Every row gives one point. The window is the flat piece filled in between its corners: a triangle in 3 columns, a solid with four corners in 4, and so on. A path goes straight from each point to the next, and from the last back to the first. After which points does the path pass through the window?
In the rows, 128 means zero.

Window (3 x 3):
[[177 120 137]
 [ 90 156 131]
 [132 180 150]]
Path:
(1): [139 190 119]
(2): [172 127  98]
(3): [178  83 169]
(4): [ 99 161 179]
(5): [129 172 100]
(6): [156 142 116]
(7): [148 132 152]
(8): [113 155 182]
(9): [ 86 160  91]
(10): [ 91 212 111]
(11): [109 171 165]
(12): [128 172 163]
Through the window after points: 4, 6, 8, 12

Window (4 x 4):
[[ 64 106 177 122]
 [205 143 142 184]
 [111 132 124 103]
 [149 195 129 113]]
Path:
(1): [132 112 184 112]
(2): [ 82 167 149 176]
(3): [135 148 114 160]
(4): [162 120 166  88]
(5): [107 115 183  99]
(6): [ 89 133 130 159]
(7): [139 127 132 193]
(8): [197 120 180 144]
Through the window after points: 3, 5

Window (6 x 6):
[[193 137 167  74  86 151]
 [102 138 154 145  87  67]
 [130  56  78  49  84 175]
 [162 136 106 154 124  71]
 [ 92 142 148 108 133 127]
 [151  66 134 209 175 117]]
Path:
(1): [148 124 157 123 132  69]
(2): [132 175 130 188  85 114]
(3): [120 151 148 195 123 105]
(4): [145 113 168 148 151  83]
(5): [112  81 165 106 148  72]
(6): [122 158 124 176  76 109]
(7): [126 130 120 165  81 129]
(8): [125  80 154 117 159  60]
(9): [151  59 122  78 132  72]
(10): [163 126 114 151 122 158]
(11): [128 143 114 181 105 117]
(12): [117  75 176 126 151  82]
(13): [143 139 137  98 127  68]
(14): [133 145  97 140  84 126]
(15): [135 179  95 144  77 150]
(16): [117  77 153  64 102  96]
Through the window after points: 5, 7, 11

Window (6 x 6):
[[103 119 123 205 149 180]
 [ 95  65 175  84 124 154]
 [122 164 116 109 178 108]
 [210 153 126 102 142 165]
 [103 131 157 117 129  88]
 [126  64 130  35 100 107]]
Path:
(1): [126 133 135 104 103 172]
(2): [134 170 114  97  79 157]
(3): [141 115 149 142 170 125]
(4): [170 101 163 118 197 109]
(5): [106 214 114 161 115 163]
(6): [121 157 112 100 103 197]
(7): [176  88 160 152 177 122]
(8): [140  81 140 126 140 142]
Through the window after points: 2, 6

Window (8 x 8):
[[152 129 171 113 219  94 145 134]
 [124 165 126  90 152 118 123 121]
 [ 10  74  44 163  97 120 135  97]
 [121 175 124 164 141 163  79 154]
 [179 139  97 142 123 128 178 109]
 [164 107 111  92 166 168 173 118]
 [ 99 171 104 175 100 165 207 124]
 [150 154 164 114 166 160  69  40]]
Path:
(1): [162 170 127 125 181 159 136  97]
(2): [158 123 186 114 126 128 144 117]
(3): [140 121 163 122 154 125 130 125]
(4): [123 152  84 114 231 129 136  65]
(5): [114 186 116 139 186 151 101  87]
(6): [153 122 152 150  89 163  94 150]
(7): [146 125 148 137 101 154 206 159]
(8): [ 97 153  50 138 172 123 152 123]
(9): [119 161 102 113 192 121 156  85]
(10): [141  84 148 115 148 121 164 124]
(11): [118  96 136 126  74 129 150 111]
(12): [104 174  81 162 171 162 140 123]
Through the window after points: 3, 5, 11

Window (9 x 9):
[[127  68 184 105 167 143 121 122 109]
 [128 121  90 149 200 117 193 146 169]
 [ 92 121 113  95 102  70  83 173  89]
 [170 142 104 103 176 186 141 129 183]
 [139 198  91 116 137 126 128  81  87]
 [153 152 123  43  62  36 149 144  83]
 [106  96 162  79 131 195 152 106 180]
 [132  66 110 154 131 132 118 117  98]
 [ 99  77  37 113 211 118 127 141 129]]
Path:
(1): [102 131 103  75 146 161 142 178  68]
(2): [130 123  94  89 156 184 168 142  59]
(3): [145 120 107 108 155 109 145 109 163]
(4): [159  97 116 124 134 107 119 108 194]
(5): [121 128  95 105 164 174 154 152  54]
(6): [ 89 131 104 103 142 182 162 171  85]
(7): [115  90 103  98 152 101 108 123 150]
(8): [129 113 119 121 144 119 116  89 143]
(9): [105 140 106 101 166 189 132 177  99]
(10): [137 121 106  71  92  97 168 201  42]
(11): [145 151 128  66  94  49 116  94 143]
(12): [ 98  94  91 108 170  74  99 107 154]
(13): [113 111  78 120 152 124 153 152  77]
(14): [120 115 111 143 188 173 161 129 128]
(15): [124 106 103 143 193 153 127 105 173]
(16): [125 112  92 101 143  91 127 120 132]
Through the window after points: 4, 6, 10, 16

Window (11 x 11):
[[165 110 205 175 145  53 146 105  42  69  96]
 [146 130 208  91 242  65 120  80  89 121  75]
 [ 71 147 127 127 134 116 151  75 154 121 122]
 [138 132 115  48 147  98  79 163 181 210 143]
 [145 111 158  28 158 150 138 181 162 189 132]
 [102 130  99  93 173 154  97 136 123 131 142]
 [153 134 151 204 143 125 140 123 183 112 139]
 [179 162 112 149 125 141 154 122 135 176 158]
 [164 140  75 133 113 139 148 129 159 109  97]
 [166  93 132 196 163  67 187  79 115  78 146]
 [164 110 115 109 108 157 105  83 154 133 145]]
Path:
(1): [146 119 130 168 132 125 151 110 138 167 121]
(2): [177 181 131 122 148 131 131 130 154 108 172]
(3): [182 159 141 108 141  65 138 147 168  86 162]
(4): [132 106 131 158 156 139 149  98 108 126 117]
(5): [118 101 139 154 117  88 123 129 100 157  71]
(6): [146 163 147  90 181 132 161  88 164  81 177]
(7): [131 175 125  60 137 109 109 109 167  97 169]
(8): [140  83 161 146 189  95 128 119 102 159  80]
Through the window after points: 1, 5

Window (11 x 11):
[[189 156 128 146 175  60 140 100 146  62 132]
 [125 114 149  92  99 146  60 122 180 121  92]
 [153 158 131 132  92  95  90  50 153 136 110]
 [116 137 207 153 194  42 118 121 168 125 155]
 [198 168 153 160 107 105  52 106 107 130 102]
 [215  52  84 132 136 200 116 113  78 141 152]
 [101 149 196 109  84 156 155 150 131 134 148]
 [117 170  78  55  83 131  53 139  59 135 143]
 [111 101  67 143 107 178 146 156  70 147 103]
 [173  26 161 134  75 131 128 159  76 161 119]
 [190 160 111 152 109  92 136 156 130 160 151]]
Path:
(1): [121 130 131 134  92 115  85 125 104  77 180]
(2): [131 100 146 138  79 137 129 141 120 125 154]
(3): [163 140 181 104 124 123 134 146 110 165 102]
(4): [181 149 190  46 135 136 172 144 117 137  97]
(5): [ 81 126 137 166  69 141  79 128 142 123 162]
(6): [154 128 116 125  94 123 113 135  96 118 159]
(7): [152 142 121 111 135 137 113 134  88 171 118]
(8): [184 145 111  92 162 118 125 123 113 173  91]
Through the window after points: 2, 4, 8
